Every row gives one point. The points of each table are mixes of a few directions, plus a little noise. How many directions does each table use, and how many do they share? Where both have some left over, give the other angles between the two spaces (their principal angles), to ten degrees, smallest first.

First (7 x 3):
[[-7.3 -1.3 -0.1]
 [ 0.0  0.0  0.1]
 [-0.5  0.1  0.0]
 [-8.2 -1.6  0.3]
 [ 5.3  1.0 -0.1]
 [14.8  2.8 -0.4]
 [-3.9 -0.8  0.1]]
Second (7 x 3):
[[-11.3  -7.0   5.8]
 [  1.5   0.8  -0.7]
 [  4.2   2.6  -2.2]
 [  0.4   0.2  -0.2]
 [  1.1   0.7  -0.6]
 [  8.3   5.2  -4.3]
 [ -4.3  -2.6   2.2]]
Directions: first 1, second 1, shared 0; angles 30

First, 7 rows:
[[ 6.1 -5.8  9.9 -5.1 14.1 -5.1]
 [-2.0  8.2 -1.8  4.7 -2.3 -8.6]
 [ 0.0  1.2  0.3  0.6  0.6 -2.1]
 [-0.7  0.6 -1.2  0.6 -1.8  0.8]
 [-2.2 -0.4 -4.2  0.7 -6.1  6.1]
 [ 0.2 -2.8 -0.3 -1.4 -0.6  4.0]
 [-1.4 -1.2 -2.6  0.0 -4.0  5.2]]
Second, 8 rows:
[[ 5.5  4.4 -3.0  0.8 -1.4  2.4]
 [-9.1 -7.3  4.9 -1.2  2.3 -3.9]
 [-5.4 -4.3  2.9 -0.7  1.4 -2.3]
 [-3.2 -2.5  1.7 -0.4  0.8 -1.4]
 [ 3.5  2.8 -1.9  0.5 -0.9  1.5]
 [ 4.2  3.4 -2.3  0.6 -1.1  1.8]
 [12.5 10.1 -6.7  1.7 -3.2  5.5]
 [-8.2 -6.6  4.4 -1.1  2.1 -3.6]]
Directions: first 2, second 1, shared 0; angles 70

First:
[[ -0.5  -0.7  -0.4   0.1  -0.5  -1.1  -0.4  -0.1   0.0]
 [ -1.9  -2.2  -1.2   0.1  -1.9  -3.6  -1.4  -0.5   0.2]
 [  1.8   2.3   1.1   0.1   2.0   3.6   1.4   0.7  -0.2]
 [  3.5   4.2   2.4   0.0   4.0   6.9   2.8   1.0  -0.2]
 [  0.5   0.6   0.5   0.0   0.7   1.4   0.5   0.3  -0.2]
 [ -0.6  -0.9  -0.3  -0.1  -0.6  -1.2  -0.4  -0.3   0.1]
 [  6.8   8.2   4.7   0.3   7.5  13.3   5.2   2.1  -0.6]
 [-10.3 -12.8  -7.1  -0.1 -11.6 -20.2  -7.8  -3.2   1.0]
 [  0.5   0.5   0.3   0.0   0.5   0.9   0.4   0.1   0.0]]
Second:
[[ -1.6   2.7  -3.9   3.9   4.4   1.0  -7.5   1.5  -5.2]
 [  0.2  -1.5   1.8  -6.4  -1.5  -1.2   7.3  -1.1   1.6]
 [  4.6   3.1  -0.1   2.4  -0.9  -4.7   0.6  -0.6   6.7]
 [ -2.1 -11.6   4.9  -3.4  -2.9  10.2   0.6  -3.5   4.1]
 [ -5.8  -2.1  -4.0  -6.6   6.3   5.3  -1.8   0.5 -10.6]
 [  2.7   3.4  -0.4   4.4  -0.6  -3.1  -1.8   0.6   3.2]
 [  2.4   6.1   2.0   5.8  -4.5  -7.3   2.2   2.2   0.8]]
Directions: first 1, second 4, shared 0; angles 80
